Each point is reached from the start by the listed moves, each made 0, 1 or 2 times, or once backwards (-1), plus a little noise. Say if it took an odd or an even number of moves. Then give how often each move was made.

Moves:
(1): 1, 23, -20, 0, -25
(2): -3, 12, -19, -5, 23
(3): 33, -12, -2, -14, 4
Start: -2, 13, 7, 6, -26
Points:
-5, 70, -54, 0, -56 => odd (2, 1, 0)
2, 46, -17, 10, -100 => odd (2, -1, 0)
63, 12, -16, -19, -44 => odd (1, 0, 2)
-32, 14, 29, 25, -53 => even (0, -1, -1)
27, 71, -74, -17, -28 => odd (2, 2, 1)

Moves:
(1): 17, -8, 16, -11, -27, 7, -4, 16, -9, -19
(2): 13, 10, 0, 4, 3, 4, -5, 8, 10, -3
(3): -12, 0, 11, 2, 11, 20, 1, 24, -1, 9
(4): 9, -20, -4, 22, 33, 8, 15, 3, 28, 0
(5): 5, 8, 12, -13, 24, -8, -18, -11, 1, 6
(6): 16, -4, -3, -17, -9, 10, 5, -31, 5, 0
(7): 10, 4, 22, 1, -42, 12, -19, -8, 10, -28
(8): -1, 0, -2, 12, -1, 11, 10, -4, 0, -23
(9): 8, 1, -13, -23, 16, -2, -47, -29, -2, -3
Start: 10, 9, -2, -4, -2, -16, 5, 10, 18, 16
Points:
64, -17, 40, -50, -160, 31, -14, -43, 28, -40 => even (1, -1, 0, 0, -1, 2, 2, -1, 0)
34, -14, 14, -103, 52, 20, -84, -11, -21, 27 => even (2, -1, 2, 0, 1, 1, -1, 0, 2)
68, 61, 60, -69, -69, 71, -102, -51, 36, -49 => even (0, 2, 2, -1, 1, 2, 2, 1, 1)
5, 46, 29, 39, -130, 19, 26, 18, 30, -50 => even (-1, 1, 0, -1, -1, 0, 2, 1, -1)
47, 12, 82, 7, -32, 19, -61, 70, 61, -24 => odd (1, 1, 1, 1, 1, -1, 2, -1, 0)

Moves:
(1): 19, 6, -14, -4, -2, 23, 10, 8, -11, 14, 7, 5, -5, 4, 7, 18, 9, 2, 13, 11, -18, -11
(2): 15, 7, 17, -3, -16, -4, 4, 11, 9, -14, 3, 9, 3, -1, -20, -24, 27, -4, -5, 0, -10, 13
(3): -13, 8, 17, 2, 6, 35, 15, 21, 13, 4, -21, 15, -13, 8, 30, 17, 2, 8, 3, -5, -7, -17
(4): -5, 5, 1, 12, 8, 7, 4, -5, 7, -13, 11, -11, -15, -15, -16, 15, 0, -4, 1, -2, 8, -6
(5): 3, -6, 17, -16, 19, 1, 14, -20, -13, -3, -29, -14, 6, -46, -6, -9, -12, 0, -16, 20, 3, 20
(6): 14, 17, -14, 7, -1, 13, 1, 0, 10, 1, -1, -6, 18, -3, -6, 0, -11, 5, 1, 8, 9, 2
(7): -2, -11, 1, -1, 0, 1, -4, 4, 16, -3, 11, -2, 10, -10, -4, 10, -3, 24, 16, 9, -2, 7
(8): -12, 0, -19, 6, -1, -8, -4, -3, 7, 3, -3, -5, -7, 7, 10, 6, 3, -10, 1, 7, -4, 9
(9): 19, 9, 4, 4, 19, -5, 4, 7, 6, 20, -5, -18, -2, 5, -8, 7, 6, 8, 24, -6, -10, 2
(10): -14, 4, -8, 13, 0, -2, 2, -11, -12, 4, 13, -6, 2, 10, 0, -1, 1, 31, 0, 14, -17, 9
(11): -1, 2, -3, -4, 20, -2, 19, -3, -10, 0, 8, -1, 11, 6, -2, -7, 2, 3, 1, -16, 11, 1
(12): -11, -26, 3, 7, -6, -1, -15, -15, 0, 5, -5, 11, -17, -12, -14, -10, 0, -1, 12, 8, -18, 4
(13): -9, 13, 1, -7, -7, -5, -2, 4, 10, 4, -12, -3, 5, -2, -17, -4, 33, 12, -8, 2, -10, -8
(14): 4, -5, -18, 4, -16, -6, 11, -5, 11, 3, -4, -12, -18, -2, -6, 8, 7, -39, -12, -17, -20, -13
(15): -8, -2, -8, 11, 0, -8, -13, 0, -8, -21, 3, -13, -12, -2, 13, -5, 13, 16, -6, -20, -5, -3
(16): -10, 7, 5, -10, 21, 13, 7, -29, 13, -1, 20, 11, -3, -12, -2, 8, 8, -7, -9, -9, -10, 12
(17): -6, 4, -12, -15, -15, 12, 6, -18, -13, 13, 19, -19, -11, 1, -3, -18, -20, -14, 0, -8, 4, -5
(18): 5, -7, -5, -2, -2, -3, -5, 18, 7, 9, 8, 4, -12, 10, -7, -2, -12, 6, 0, -11, 0, -3
(19): 11, 9, -4, -17, 3, -9, 10, -17, 7, -1, -7, 4, 6, 10, -3, -4, 0, 4, 4, 2, -3, 0
(20): -10, -5, 6, 1, 20, 5, -6, 4, 28, -1, 1, -6, -2, 14, 15, 5, 11, 0, -16, 8, -4, -18
Start: -19, 6, 10, 22, -9, 2, 6, -2, 2, -3, -15, 0, -23, 11, -51, 3, -2, 4, -13, 7, 17, 2
Points:
-53, -22, -47, 52, 46, -3, 17, -68, 85, 15, 137, -38, -68, 56, -134, -7, -58, -45, -37, -46, 28, -21 => odd (-1, 0, -1, 2, -1, 1, 0, 0, 0, 1, 2, 1, -1, 1, -1, 1, 1, 2, 0, 2)
-54, -4, -33, -18, -128, -5, -43, 14, 35, -9, -6, -3, -100, 71, -60, -55, 93, -33, -23, -1, -47, -71 => odd (1, 1, 0, 0, -1, -1, 0, 1, -1, -1, -1, 1, 2, 0, 1, -1, 2, 0, 1, 1)
-34, 54, -33, -6, 28, 78, -24, -94, 23, 62, 1, 40, -22, 42, -63, 4, 57, 149, -8, 69, -108, -19 => odd (2, -1, 0, -1, 0, 2, -1, -1, 0, 2, -1, 2, 2, -1, 1, 2, 0, 1, 2, 1)
-11, 5, 28, 35, -88, 13, -26, 63, 87, -30, -8, 11, 30, 1, -154, -63, 73, 125, -24, 73, -29, 3 => odd (0, 2, 0, 0, 0, 2, 2, -1, -1, 1, 0, 1, 2, 0, 0, -1, 0, 1, 0, 1)
-122, -19, 27, -5, 69, 74, -22, -106, 63, -34, -4, -12, -65, -39, -42, -6, -7, 148, -45, 35, -21, -33 => even (0, -1, 1, 1, 1, 1, 1, -1, -1, 1, 0, 2, 1, -1, 2, 1, 1, 1, 2, 2)
-49, 8, 20, 4, 120, -15, 87, -119, 63, -60, -91, -87, -120, -84, -67, 7, 41, -102, -78, -87, -10, -12 => odd (-1, 0, 1, 2, 2, 0, -1, 1, 1, -1, 2, 1, 0, 2, 2, 1, 0, 0, 2, 1)
-66, 19, 72, 19, 125, 32, 15, -32, -2, 18, -74, 4, -17, -44, 35, 48, -63, 48, -57, 39, 23, 82 => odd (-1, -1, 1, -1, 2, 0, -1, 1, 1, 1, -1, -1, -1, -1, 0, 2, -1, 1, -1, 0)
-66, 52, -75, -1, -49, 2, 16, -67, -7, 65, 14, -82, -65, 80, -69, -1, 75, -12, -35, 123, -71, -49 => odd (2, 0, -1, 1, 0, -1, -1, 2, 0, 2, -1, 0, 2, 0, -1, -1, 2, -1, 1, 2)
-58, -7, -75, -36, -22, 84, 75, -142, -23, -3, 7, -43, -100, -114, -101, -2, -12, 60, 1, 21, -85, 29 => even (2, 0, 1, 1, 2, 1, 2, 1, -1, 1, 1, 2, 1, 1, 2, 1, 2, 1, 2, -1)
